Each row of a before or after table is a point. The points were changed in one or more steps. Then noise was added and the rows were shuffled. The steps act on columns, c1 being the first. Name the steps. A step turns or swaps two columns, mirrors them in a line or flattens them onto one, adds a multiple of one to another, or multiplies or shifts one. Angles are multiples of 10 degrees, from the lower column toward the higher: turns from -170 to 170, lines from 10 to 170 but not 90. Use the fewest steps. Two steps may share a column if one is a turn and the other turns, adds or multiplies; they go together, in the order done. Otherwise the lowest column goes first.
(in the rows, 128 means zero)

Before, 8 rows:
129, 190
80, 118
159, 150
53, 103
124, 152
103, 166
124, 169
116, 147
After, 8 rows:
128, 166
127, 148
128, 151
127, 168
128, 103
127, 190
127, 118
130, 150
Steps: multiply c1 by 0

Before:
175, 78, 126, 151, 100, 129
98, 98, 55, 140, 79, 83
100, 89, 93, 71, 111, 94
130, 82, 147, 178, 109, 158
98, 89, 110, 117, 132, 81
140, 146, 95, 92, 145, 99
112, 181, 122, 142, 143, 123
136, 169, 163, 151, 108, 143
112, 105, 78, 99, 125, 104
142, 141, 155, 134, 146, 115
132, 166, 108, 131, 139, 141
After (11 x 6):
114, 119, 157, 116, 147, 134
176, 120, 147, 157, 109, 177
172, 151, 109, 81, 132, 116
173, 150, 95, 94, 110, 71
164, 153, 58, 84, 76, 141
77, 153, 123, 122, 141, 141
170, 73, 124, 130, 100, 152
85, 129, 162, 146, 109, 151
106, 119, 96, 99, 147, 91
89, 131, 108, 140, 141, 129
154, 142, 76, 102, 124, 97
Steps: mirror c1 and c2 in the line at 130 degrees; swap c4 and c6

Before:
88, 129, 169, 144, 116, 133, 113, 107, 120, 158, 139
139, 127, 129, 101, 115, 123, 159, 129, 147, 108, 148
149, 141, 119, 111, 120, 135, 126, 124, 139, 117, 174
132, 155, 132, 136, 132, 116, 136, 103, 133, 112, 149
126, 106, 131, 139, 96, 159, 144, 100, 88, 145, 120
120, 109, 124, 121, 93, 126, 121, 109, 92, 110, 130
127, 136, 192, 117, 109, 136, 119, 92, 119, 152, 124
134, 121, 145, 144, 101, 120, 136, 135, 88, 119, 140
140, 93, 137, 126, 128, 125, 136, 112, 89, 126, 133
164, 142, 111, 113, 120, 105, 129, 133, 167, 119, 146
143, 130, 141, 128, 123, 144, 124, 124, 156, 104, 141
After (11 x 11):
127, 105, 131, 139, 96, 160, 126, 98, 87, 147, 156
121, 107, 124, 123, 94, 126, 132, 108, 92, 110, 119
127, 137, 192, 117, 108, 137, 142, 93, 119, 152, 135
144, 130, 141, 126, 125, 144, 113, 122, 155, 106, 91
87, 129, 168, 144, 116, 134, 124, 105, 121, 160, 94
132, 154, 132, 136, 131, 115, 88, 101, 134, 111, 80
140, 92, 138, 126, 128, 125, 114, 111, 89, 129, 119
134, 118, 145, 144, 99, 121, 104, 135, 89, 122, 101
164, 142, 110, 115, 117, 104, 100, 132, 166, 119, 81
139, 126, 129, 100, 114, 122, 72, 129, 147, 106, 88
151, 140, 120, 111, 121, 134, 60, 124, 138, 119, 7
Steps: multiply c11 by 3; turn c7 and c11 by 150 degrees
